Every row gives one point. A path goes straight from each point to the next, and from the last back to the first. The post is the endless flat space through its rows: a point in 2 columns, a line in 3, a plane in 4, and so on, so that a path can go around it. How many times does the path go around the post? Going back the other way cancels.

Post (2 x 3):
.23 -.14 -.23
-.03 .32 .15
Path, 28 rows:
-.02 .75 .08
.06 -.06 -.62
.25 .22 -.21
.25 .45 .18
-.04 .28 .45
.00 -.29 -.04
-.11 .24 .05
.16 -.42 -.07
-.08 .06 .12
-.19 .50 -.19
.17 .49 -.10
.30 .02 -.04
.46 -.07 .03
.19 .29 -.08
.14 -.08 -.48
.02 -.22 -.16
.02 -.21 -.28
-.02 .35 .02
.67 -.21 -.88
-.20 .25 -.10
.11 -.32 -.26
-.08 -.38 -.07
-.14 .13 -.15
.00 -.50 -.03
.36 -.37 .11
.16 .26 .36
.09 -.11 .19
.25 .24 .20
Times around: 0

Post (8 x 9):
-.23 -.17 -.13 -.05 -.18 -.05 -.12 -.04 .12
-.11 -.08 -.07 .32 .36 .23 -.20 -.01 -.18
.04 .02 -.30 -.27 .14 .18 -.10 .05 .36
-.18 .19 .06 .07 .20 -.10 -.02 .13 -.32
.03 .07 .11 -.46 -.29 -.05 -.34 -.20 .09
-.01 -.01 .30 -.18 -.09 .01 .20 .15 -.02
-.04 -.03 -.04 -.44 -.08 .05 .06 -.32 .37
.17 -.12 -.04 -.20 .05 .08 -.12 -.12 -.09
Path, 30 rows:
.36 -.30 .09 .06 .16 -.14 -.07 .08 -.37
.11 -.71 .12 -.18 -.10 .08 .00 -.01 .04
-.21 -.06 .04 -.18 -.31 -.02 -.31 .31 .07
-.37 .06 .00 -.23 -.24 .01 .09 -.33 .22
.00 .01 -.05 -.14 .17 .18 .05 -.36 .22
-.22 .17 .14 -.14 -.32 -.11 -.05 .29 .13
-.36 .50 -.35 -.02 -.08 -.01 -.29 .31 -.08
-.06 .00 -.49 -.14 .15 .22 .11 .17 .54
-.11 .03 .25 -.14 -.49 -.24 -.52 -.09 -.09
-.11 -.35 .10 -.02 .12 -.04 .24 -.18 .03
-.03 .14 .18 -.49 .35 .20 .01 -.40 .21
-.59 .17 -.43 -.59 -.69 -.37 -.39 .05 .11
-.25 .52 .00 -.34 .33 .10 .22 -.01 .19
-.14 -.02 -.11 -.35 -.13 -.04 .06 -.04 .05
-.38 .40 -.16 -.15 -.33 -.13 -.33 -.16 -.07
-.27 .01 -.24 -.02 -.49 -.17 -.21 .18 .48
-.01 -.01 -.13 .24 .24 -.23 -.22 .59 -.19
.16 -.11 .28 -.26 .41 .38 -.01 .02 .25
-.33 -.18 -.21 -.01 -.11 .15 -.37 -.05 .27
-.31 .38 -.21 .09 .42 .27 .03 .14 -.04
.27 -.01 .68 -.12 -.06 .28 .12 -.30 -.25
.29 -.49 .32 -.01 -.45 -.14 -.16 -.40 -.11
.06 .41 .14 -.11 .15 -.18 .03 .14 -.35
-.02 .30 .10 -.28 -.37 .29 .03 .29 .31
.08 .05 -.02 -.07 -.07 .03 -.07 -.33 .19
-.46 .10 -.17 -.11 -.04 -.30 -.25 -.32 .19
.15 -.33 .14 -.27 .40 .52 .04 .13 .40
-.08 .22 .16 -.35 .34 .19 .22 -.48 -.04
.04 .15 -.03 -.35 -.18 .20 -.17 -.14 .22
-.16 .07 -.94 .25 .47 -.05 .02 .23 .19
Times around: 4

Post:
-.05 -.02 -.22 -.22 .15 .43 -.11 -.24 .02 -.18 .17 -.02 -.22 .09
-.01 .31 -.05 -.10 .11 -.36 .02 -.27 -.13 .13 -.16 .11 .22 -.03
-.18 .07 .06 .23 -.32 -.21 .51 .01 -.28 .25 .13 -.26 -.03 -.13
-.14 -.13 -.17 -.05 .07 -.45 .40 -.19 -.17 .13 .14 -.37 -.17 .17
.06 -.49 -.01 .06 .22 -.13 .20 .01 -.20 .34 -.31 .62 -.19 -.41
.54 -.19 -.04 .10 -.23 -.04 .21 -.31 .11 .16 .23 .22 -.25 -.09
.10 -.05 .05 -.44 .17 -.29 .28 .27 -.27 .09 -.13 .12 .01 -.33
-.29 .14 .11 -.08 -.01 -.14 .27 -.19 .13 -.49 -.16 -.68 -.01 -.26
.17 .26 .02 -.28 -.13 .04 -.04 -.34 -.49 -.18 -.11 -.11 .01 -.44
-.04 -.02 .11 -.04 .41 .31 -.32 .13 -.12 -.02 .17 -.35 -.29 -.12
.27 -.23 -.02 .01 .06 .36 -.15 .05 .19 -.09 -.17 -.24 -.34 .18
-.20 .11 .65 .08 .13 .15 .00 -.10 -.35 -.13 -.03 -.38 -.23 -.10
.17 .43 -.35 -.03 .13 -.18 -.09 .00 -.39 -.13 .06 .30 -.30 .22
Path:
.16 -.51 -.24 -.15 .23 .24 -.44 -.06 -.22 -.20 -.40 .21 -.52 -.39
-.23 -.03 .12 -.04 .24 .05 -.17 -.08 -.50 .47 -.01 .06 -.23 .20
-.25 .45 -.01 .13 .06 -.24 .25 .20 .10 .06 -.02 -.31 .11 -.16
-.24 .52 -.59 -.02 .38 -.01 -.20 .01 -.51 -.34 .28 -.24 -.46 -.09
-.49 -.14 .13 .04 -.06 .53 -.17 -.07 -.01 .13 -.28 -.08 .09 -.42
.07 .15 -.15 .47 -.40 -.28 .46 -.18 -.17 -.06 .26 .55 -.33 -.08
.35 .27 .40 .19 .65 -.28 -.25 .21 .19 -.05 -.26 -.14 .05 .43
.25 -.07 .03 -.40 .04 .12 .49 .02 -.51 -.11 .12 .04 -.20 -.44
-.11 .35 .09 .39 -.35 .26 .48 .12 .55 -.15 .27 -.21 -.13 -.23
.01 -.07 .11 -.37 .40 -.36 -.15 -.35 .13 -.04 .19 -.50 -.03 -.22
-.53 -.08 -.29 -.15 .58 -.36 -.29 -.19 -.12 -.20 -.07 .04 -.02 .09
-.03 -.29 -.40 .05 -.01 .17 -.08 -.32 -.35 -.03 .08 .39 -.40 -.04
-.02 -.52 -.09 -.09 .08 .36 -.10 .08 .13 .02 -.10 -.03 -.67 -.17
-.30 -.03 -.36 .09 .39 .25 -.05 .49 -.21 -.22 -.26 .21 -.62 -.84
.01 -.19 -.24 .04 .16 -.44 .01 -.03 .05 -.12 -.48 -.01 -.36 -.16
.02 .06 -.05 .28 .24 -.61 .07 -.10 -.11 -.07 .09 .68 -.30 .09
-.11 -.23 .26 .27 -.21 -.21 .37 -.68 .08 -.33 -.62 -.10 .18 -.44
-.20 -.76 .68 .39 .40 .12 .31 -.14 .42 -.01 -.41 -.32 -.34 -.19
-.15 -.21 -.14 .26 -.05 .45 .20 .14 -.08 .12 .11 .10 -.53 -.13
-.01 .30 -.45 -.65 -.02 .26 -.48 .08 -.24 .36 -.16 .51 .08 .11
-.19 -.14 -.05 .09 -.13 .03 -.03 -.50 .18 -.12 -.19 -.33 .06 -.16
.13 -.40 .37 -.23 .20 .28 -.21 -.51 .14 -.28 -.13 -.21 -.55 .08
.31 -.44 -.09 .12 -.04 .13 .10 -.46 .10 -.11 -.13 -.21 -.54 -.05
-.15 -.75 -.16 .09 -.09 .56 -.30 .33 .09 .01 -.24 -.11 -.64 -.41
.17 -.11 -.35 -.14 -.12 -.49 -.11 -.35 -.50 -.53 -.27 -.15 -.26 -.33
-.11 -.25 -.36 -.14 .17 .02 .21 .16 .07 .09 -.29 .20 .10 -.21
.22 .29 .26 .20 .07 .14 .62 .27 -.22 -.03 .40 .40 -.45 -.39
.01 .02 -.29 -.32 -.01 .49 .12 .04 -.10 .00 .32 -.30 -.63 .53
Times around: 3

Post (17 x 18):
-.14 -.12 -.36 .05 -.24 -.24 .21 .03 -.09 -.28 .01 -.18 -.17 .07 .20 -.05 .16 .12
-.50 -.03 .02 -.24 .11 -.22 -.09 .05 .14 .47 .17 -.14 .24 .11 -.09 .26 -.18 .17
.08 -.09 -.28 -.18 .20 -.63 .00 .06 .36 .66 .31 .33 .13 .18 -.29 .25 -.22 .06
.11 .31 .10 -.07 .35 .34 .19 .00 .14 -.37 -.08 -.32 -.25 .26 .22 -.06 .07 .17
.00 .34 .16 .19 .00 .19 .01 .02 -.01 -.18 -.42 -.10 -.02 .13 -.04 .25 -.19 -.03
.12 .50 -.06 .17 .05 .42 .08 -.38 -.33 -.25 -.13 .10 -.58 .24 .59 .07 -.49 -.04
.30 .05 -.09 .05 .01 .41 -.28 -.04 -.32 .09 -.03 .08 -.53 .61 .42 .18 -.22 -.05
-.11 .42 -.07 -.12 -.13 .50 -.06 .22 .02 -.37 .17 .27 -.29 -.03 .21 -.15 -.24 -.21
.02 .26 .00 .02 -.18 .00 .07 -.04 .12 -.18 .21 -.49 .00 .15 .14 -.16 -.16 -.27
-.16 -.03 .12 -.19 -.30 -.90 -.02 .08 .33 .27 -.06 -.01 .08 .23 -.07 .20 .32 .24
-.05 -.18 .32 .05 -.12 -.44 .52 .17 .14 .12 .12 .03 .46 -.02 .16 .07 .14 .13
.01 .25 -.19 -.07 -.07 -.22 -.09 .24 .07 -.24 .17 -.28 .25 .11 .29 -.03 -.23 .28
-.30 .12 .15 .16 .03 -.58 -.18 .28 .24 .29 -.12 -.07 .29 -.08 -.02 -.38 .22 .26
.02 .63 .01 .10 .14 .24 .04 .19 -.42 -.03 -.04 -.18 -.46 .18 .34 .27 -.09 -.10
-.05 -.24 .10 -.50 .10 -.64 -.16 -.05 -.13 .30 .04 .06 .18 -.11 -.17 .15 -.09 .06
.02 .14 .03 .33 .28 .29 -.18 .01 .01 -.39 -.03 .03 -.22 .18 .56 .30 -.15 -.33
-.10 -.04 .21 .17 .03 -.32 -.19 -.25 -.05 .11 .40 .28 .22 .14 -.26 .34 .04 .10
Path, 30 rows:
-.46 .63 -.24 -.14 .56 -.11 .24 .14 -.36 .38 -.06 .07 -.20 .06 -.10 .44 -.11 -.20
.27 .21 -.46 -.58 .67 .20 -.16 .67 .15 -.05 .17 .11 .13 -.13 .38 -.31 -.34 -.11
.11 -.20 -.28 .34 .05 .18 -.23 .26 .18 -.10 .42 .70 .07 -.03 .21 .46 .03 .02
-.14 -.35 -.15 -.08 .12 -.29 -.14 .03 -.17 -.13 -.13 -.08 -.04 -.08 .57 .15 -.08 .33
.09 -.12 .22 -.49 .15 -.36 -.10 .10 -.09 .08 -.13 -.22 .19 .02 .02 .11 -.53 -.04
-.28 .75 .46 .72 .30 -.23 -.61 .18 .22 -.30 -.12 -.31 .04 .18 .28 .23 .04 .11
-.56 .11 .55 -.03 .24 -.15 -.07 .63 .44 -.13 .36 .08 -.34 .29 .12 .43 .65 -.01
.39 .11 -.08 -.23 -.10 -.25 .30 .05 -.19 -.02 .27 -.01 -.31 .29 .29 .50 -.34 -.04
-.41 .18 -.12 -.74 .07 -.50 .17 .45 .09 .03 -.08 -.52 .01 -.16 -.41 -.36 -.23 -.09
.18 -.13 -.17 .12 -.27 .03 -.06 -.05 -.44 -.05 .48 -.11 -.12 .57 .38 .30 -.22 -.21
-.09 .25 .09 -.29 -.04 -.26 .12 -.13 -.20 .32 .12 -.20 .29 .30 -.34 .17 .04 .23
-.45 .36 .30 .44 .09 -.04 -.20 .01 .18 .33 .08 .10 .04 -.09 -.02 -.21 .29 -.13
-.33 -.23 .01 .39 .08 -.49 -.72 -.10 -.09 -.02 -.20 .30 -.15 -.48 .14 .10 .09 .02
-.37 .32 -.53 -.31 -.22 .18 -.03 -.05 -.24 .02 .00 -.16 -.41 -.33 -.26 -.06 -.39 .00
-.16 .17 -.09 .01 .22 -.03 -.05 .16 -.08 .35 -.26 .02 -.02 -.26 .34 .30 -.32 .30
-.16 .21 -.19 .34 -.10 -.52 .15 .29 .31 .18 .12 -.38 -.15 .21 -.49 .52 .43 .13
.22 .04 .47 .33 .14 -.10 .19 -.17 -.08 -.29 -.03 -.01 -.09 .28 .64 .12 -.12 -.02
-.33 -.23 -.08 -.03 -.11 -.23 .43 -.41 -.05 -.21 .06 -.11 .13 -.11 .14 -.16 -.31 -.50
-.14 .25 -.82 -.42 .16 -.51 -.11 .48 .36 .56 .53 .12 .11 .27 -.20 .07 -.19 .42
-.34 .67 .43 .40 -.53 -.17 .39 .17 .41 .04 .07 .35 .54 -.25 -.04 -.30 .18 .31
.10 -.10 .11 .09 -.06 -.71 -.22 -.13 .00 .45 -.51 -.14 -.04 .19 -.01 .35 .05 .44
-.17 .02 .72 -.23 .30 -.13 .31 .31 -.01 -.28 -.22 -.36 .28 -.19 -.14 .23 .25 .25
.54 -.31 .22 -.30 .09 -.38 .40 -.21 .24 -.25 -.01 -.02 .33 .42 -.41 .41 -.51 -.19
-.24 .21 -.55 -.25 .05 -.22 -.52 .27 .43 .29 .05 .28 -.33 .17 -.27 -.49 -.32 .01
-.16 -.07 -.35 -.14 -.20 -.18 .12 .29 .15 -.04 .24 -.39 .31 .13 -.08 .06 -.32 -.34
.02 .25 .04 .05 .19 -.33 -.31 -.32 .38 -.13 .16 -.49 .70 .42 .02 .07 -.17 .22
-.18 -.28 -.14 .25 .53 -.28 -.44 .13 .18 .31 .01 -.25 .12 .19 .24 .43 .27 -.03
-.28 .11 .35 .24 .13 .61 .44 -.18 .31 -.30 -.48 .06 -.16 -.17 .17 .01 -.14 -.18
.20 .08 -.32 -.44 .26 .12 .21 .18 .02 -.68 -.11 -.49 -.62 .20 -.19 .43 .00 .09
-.15 .11 .31 .33 .14 -.39 .35 .25 .30 -.16 -.10 -.17 -.21 .38 .14 .00 .74 .29
Times around: 4
